Every row gives one point. The ring and each string are closed loops that go straight from each point to the next, and from the last back to the first. Before rounding, they use only three directions, however many columns there are. How many times does the string pass through the ring? Passing back the other way cancels.
(in the rows, 128 means zero)

Ring:
[[157  91 102 185]
 [141  81 115 183]
 [116  85 127 152]
 [ 92 111 135 108]
 [ 95 144 142 115]
 [125 153 131 151]
 [146 134 113 166]]
String (29 x 4):
[[ 85 148 139  87]
 [112 116 106  92]
 [120 112 109 116]
 [116 148 148 168]
 [114 188 164 178]
 [126 184 149 174]
 [138 150 111 141]
 [131 113 106 133]
 [134 131 128 173]
 [154 138 121 199]
 [170 116  95 190]
 [162  92  80 154]
 [150  89  88 145]
 [140 108 118 176]
 [153 104 126 218]
 [161  78 110 215]
 [150  59  83 148]
 [142  66  97 155]
 [129  89 102 129]
 [124 101 132 172]
 [114  95 152 191]
 [107  75 127 137]
 [108  75 105  99]
 [ 92  81 122  95]
 [111  90 103  95]
 [111 122 140 151]
 [ 93 131 152 135]
 [ 76 141 155 101]
 [ 75 156 160 104]]
Times through: 5
String:
[[147 100  93 144]
 [137  98  98 135]
 [158  81  79 147]
 [168  79  88 187]
 [172  84 114 242]
 [145 103 132 214]
 [151  90 141 249]
 [145  72 127 217]
 [135  61 105 159]
 [127  74  94 117]
 [114  69 127 155]
 [100  83 151 166]
 [104 107 149 161]
 [ 99 110 148 148]
 [ 85 111 152 126]
 [ 73 124 162 117]
 [ 98 128 148 138]
 [112 117 126 130]
 [105 109 109  87]
 [ 87 139 131  80]
 [ 78 185 171 119]
 [102 147 128 102]
 [120 112 102 103]
 [124 110 101 108]
 [124 150 118 127]
 [133 176 135 166]
 [138 167 142 194]
 [147 156 131 195]
 [162 141 108 188]
 [160 105  80 146]]
Times through: 1

Ring (7 x 8):
[[181 131 205 129 122 118 163 131]
 [154 112 177 128 123 141 142 113]
 [118 120 117 123 123 158 108 112]
 [101 131  82 119 115 155 101 118]
 [119 134 104 120  99 125 137 127]
 [147 140 142 122 100 108 159 135]
 [180 144 194 127 118 110 164 139]]
String:
[[160 152 160 124 131 134 127 139]
 [181 158 187 126 132 121 143 146]
 [213 137 247 131 112  86 203 142]
 [195 151 210 128 117  97 178 147]
 [166 161 160 123 125 120 138 147]
 [155 147 152 124 120 125 138 137]
 [166 134 177 126 111 112 163 133]
 [195 129 224 130 104  89 200 136]
 [202 148 223 129 120  97 181 146]
 [174 154 178 126 130 123 141 143]
 [153 149 150 124 128 135 125 136]
 [164 117 188 128 113 121 164 121]
 [169 105 203 130 113 123 171 114]
 [148 126 157 125 118 134 140 122]
 [138 140 135 123 131 150 110 127]
 [127 113 137 125 130 164 109 108]
 [118  92 137 126 116 159 125  96]
 [118 107 126 124 115 153 123 106]
 [127 122 128 123 116 145 125 116]
 [127 142 115 121 125 149 107 127]
 [100 133  83 120 131 174  78 116]
 [100 107 100 122 123 174  95 100]
 [117  91 136 126 116 161 124  95]
 [125 119 131 124 133 166 102 111]
 [146 103 173 128 127 153 132 105]
 [173  77 230 134 112 129 183  97]
 [177  94 224 132 110 118 186 108]
 [158 132 169 126 121 130 143 128]]
Times through: 1
String, 26 rows:
[[139 112 146 124  74  92 194 121]
 [145 141 136 121  90  97 171 138]
 [162 133 167 124  88  88 191 136]
 [173 129 187 126  91  86 198 135]
 [188 147 199 126 101  84 193 147]
 [163 166 153 123 127 122 131 149]
 [186 157 194 126 123 107 160 148]
 [208 123 249 132 109  90 207 133]
 [208 129 247 132 120 100 191 135]
 [183 141 203 128 131 124 151 136]
 [156 142 160 125 128 135 131 132]
 [144 143 139 123 125 138 123 132]
 [150 144 151 124 135 146 115 131]
 [160 102 195 130 124 142 149 107]
 [151  86 191 130 115 142 158  97]
 [139  98 163 127 114 143 145 104]
 [117 100 130 125 122 164 114  99]
 [108 130  97 121 130 168  88 116]
 [ 93 120  79 120 122 172  86 108]
 [101 113  94 121 110 155 112 108]
 [119 124 114 122 110 142 125 118]
 [ 98 107  90 120  95 141 131 106]
 [ 83 124  56 117  95 144 112 115]
 [102 141  74 117 105 140 112 127]
 [108 112  97 120  77 112 162 116]
 [130 120 128 122  89 111 164 122]]
Times through: 0
